Each row of a before or after table is a point. The points were changed in one or more steps. Then noise was added and the rows were shuffled. The steps act on how far a point lies along the listed directions, d1 being the first. Name the steps. A step turns or swaps two directions, mirrors them in a line or flattens them onto one, adds a multiple of one to another, or multiplies one. Angles are multiples of 10 degrees, from the lower direction toward the higher: turns from -170 to 170, lines from 10 to 170 but not 90. Use the fewest steps. Two steps may share a direction if one is a turn and the other turns, adds or multiplies; they go together, in the order done. Otherwise the lowest direction goes first.

Directions:
(1): [-0.15 -0.40]
(2): [-0.40  0.15]
Before (12 x 2):
[[-0.16 -0.17]
 [ 0.00  0.45]
 [-0.22 -0.64]
 [ 0.13  0.35]
 [-0.02  0.27]
 [ 0.05  0.47]
 [ 0.24  0.21]
 [-0.07  0.17]
 [-0.44 -0.68]
 [-0.29 -0.12]
 [-0.24 -0.10]
 [-0.06  0.25]]
After:
[[-0.30  0.14]
 [-0.21  0.02]
 [ 0.31  0.27]
 [ 0.43  0.05]
 [ 0.16  0.19]
 [-0.34  0.08]
 [-0.61 -0.22]
 [ 0.35  0.25]
 [ 0.34 -0.07]
 [ 0.10  0.17]
 [-0.86 -0.08]
 [ 0.17  0.28]]
Steps: turn d1 and d2 by 50 degrees

Directions:
(1): [ 0.00  0.43 -0.30  0.29]
(2): [-0.15 -0.03  0.39  0.44]
(3): [-0.25  0.38  0.27 -0.29]
(4): [-0.53 -0.17 -0.23  0.02]
Before:
[[ 0.13 -0.13  0.04  0.34]
 [-0.50  0.10 -0.06  0.47]
 [-0.29 -0.37  0.17  0.20]
 [ 0.25  0.50 -0.20 -0.13]
 [ 0.23  0.00  0.01  0.02]
 [-0.16  0.28 -0.12  0.07]
 [-0.22 -0.08  0.02 -0.16]
 [-0.28 -0.15  0.20 -0.25]
 [-0.25 -0.17 -0.08  0.33]
 [-0.37  0.12  0.15 -0.28]
 [ 0.02  0.29  0.53  0.05]]
After, 11 rows:
[[-0.53 -0.23  0.04  0.02]
 [-0.52 -0.05 -0.07 -0.03]
 [-0.70 -0.51  0.04  0.16]
 [ 0.20 -0.12  0.16  0.10]
 [ 0.53  0.20  0.58 -0.03]
 [-0.25  0.07 -0.26 -0.11]
 [-0.98 -0.35 -0.31  0.08]
 [ 0.69  0.49 -0.06 -0.14]
 [-0.48 -0.14 -0.13 -0.01]
 [-0.67 -0.36 -0.21  0.09]
 [ 0.47  0.11  0.12  0.01]]
Steps: flatten d1 and d2 onto the line at 130 degrees; multiply d3 by 0.4; multiply d4 by 2.5

Directions:
(1): [-0.26  0.11 -0.24  0.06  0.02  0.51 -0.13 -0.56]
(2): [ 0.12  0.00 -0.71 -0.32 -0.10 -0.29 -0.10 -0.03]
Before, 9 rows:
[[-0.03  0.14  0.31  0.43  0.02  0.63 -0.01 -0.31]
 [ 0.31 -0.01  0.38 -0.04  0.06 -0.28  0.26  0.45]
 [-0.01 -0.24 -1.06 -0.12 -0.16 -0.12 -0.22 -0.28]
 [-0.18  0.07 -0.97 -0.08 -0.02  0.28 -0.31 -0.49]
 [-0.26  0.20  0.10  0.29  0.00  0.73 -0.02 -0.45]
 [ 0.24 -0.15 -0.06 -0.32 -0.03 -0.51  0.12  0.33]
 [ 0.00 -0.02 -0.24 -0.06 -0.12 -0.05  0.14 -0.04]
 [-0.20  0.14 -0.28  0.15  0.22  0.14 -0.26 -0.53]
 [-0.01 -0.02 -0.31 -0.24  0.02 -0.23 -0.04  0.11]]
After, 9 rows:
[[ 0.19 -0.19  0.28 -0.18  0.00 -0.46  0.18  0.40]
 [-0.11  0.12 -0.47  0.01  0.18 -0.04 -0.27 -0.45]
 [-0.07  0.18 -0.06  0.32  0.02  0.67 -0.05 -0.48]
 [ 0.01  0.00 -1.10 -0.24 -0.07 -0.13 -0.26 -0.16]
 [ 0.03 -0.02 -0.16 -0.20  0.03 -0.32  0.00  0.23]
 [ 0.01 -0.04 -0.19 -0.07 -0.13 -0.11  0.16  0.05]
 [ 0.22  0.04  0.61  0.09  0.12 -0.06  0.28  0.33]
 [ 0.16 -0.32 -0.95 -0.19 -0.17 -0.49 -0.14  0.09]
 [-0.22  0.21 -0.32  0.09 -0.07  0.63 -0.09 -0.56]]
Steps: turn d1 and d2 by 30 degrees
